Each row is a point. Any point is a mix of the corners, with weights that add up to 1. It lies inside the corners' shape when no weight is negative. Is each point inside? If not, which corners have a negative weight?
In the rows, 128 means zero.

Corners:
(1): [166 147]
(2): [ 99 183]
(3): [80 72]
Points:
[120  88] -> outside (2)
[106 154] -> inside
[ 90 108] -> inside
[84 80] -> inside
[ 88 103] -> inside
[155 146] -> inside
[124 189] -> outside (3)
[103  60] -> outside (2)
[152 149] -> inside

Corners:
(1): [150 117 148 155  88 174]
(2): [ 76 113 151 201 117 222]
(3): [131  96 108 175 138 222]
(4): [215 142  97 125 186  44]
(5): [154 127  77 103 151  46]
(6): [143 178 111 117 129  96]
(7): [ 68 126 167  95  98 154]
Points:
[146 153 134 112 121 127] -> outside (2, 5)
[150 131 113 123 134 112] -> outside (2)
[111 134 126 127 115 136] -> outside (4)
[111  91 134 187 127 241] -> outside (5, 6)
[144 128 126 147 119 155] -> inside

Corners:
(1): [ 78 121 158 138  86 189  97 117  70]
(2): [152 102 127 166 155  47  65  78 178]
(3): [142 168  82 178 171 146  43  92 134]
(4): [ 96 193 103 187  79 170 195 148  51]
(5): [178 159 109  85 179  57 140 131  73]
(6): [155 188  66 105  76 124 136 148 146]
(7): [175 102 113 124 126 148 136  89  58]
(8): [130 148 186 167 178  71 146  55 172]
(9): [155 108 145 105 121 212  86 179  64]
(10): [134 116  60  98 112 145  86 162 162]
Points:
[152 144 112 135 124  98 145 120 125] -> outside (1, 3)
[150 130 125 138 135 141 119 108  97] -> inside
[155 152 132 140 159  73 120  75 142] -> outside (4, 9, 10)
[127 142 116 144 110 143 114 117 127] -> outside (5)
[179 153 107 105 187  62  86 123 145] -> outside (1, 4, 7)

Corners:
(1): [ 96 103  82 134 163 162 124 111 127 131 147  74 176 127]
(2): [ 72 173  86 134 145 162  80 127 163 112 181 114 165 115]
(3): [143  45 119 118 107 123 146  81  15 101 128 185 159 124]
(4): [110 166 106 118 188 176  75 164  85  61  89 127 117 154]
(5): [168 190 173 138 186 134  58 222 140  68 118 109 154 130]
(6): [119 146 109 142 156  98  64 116 195 117 158 116 153 139]
(7): [105  50 147 115 133 138 183 153  64 146 106 151 202 159]
(8): [121 171  94 163 166 163 138 103 170 159 124 127 119 143]
(9): [158  99 174 120  80  79 121 127 104 111  76 131 132 126]
(10): [ 68 154  97 106 152 203 101 102 214 112 203 110 163 153]
(11): [ 96 172  98 103 214 151  98 142 215 141 147  93 157 109]
(12): [103 249  88 152 178 157 137  90 183 111 178 117 136 151]
(13): [181  64 146 108  85 100 156 158  77 149 174 152 118 141]
(14): [145  76 100 156  96 110 161 159  83  92  76 167 140 129]
(15): [ 97  44 166 140 111  86 160 118  79 106 118 119 110 119]
Points:
[116 125  97 135 138 144 140 101 146 147 149 129 155 136] -> outside (4, 5, 15)
[115 147 119 144 141 138 126 120 124 108 129 140 145 143] -> outside (1, 11, 13)
[124 109 135 124 141 118 130 114 131 130 139 121 145 128] -> outside (2, 4, 14)
[117 133 121 126 149 139 120 123 148 131 156 117 151 132] -> outside (4, 14)
[108 125 124 136 138 128 129 122 127 115 140 122 136 130] -> inside
[110 120 111 136 133 139 137 112 117 120 135 132 139 142] -> outside (5, 11)
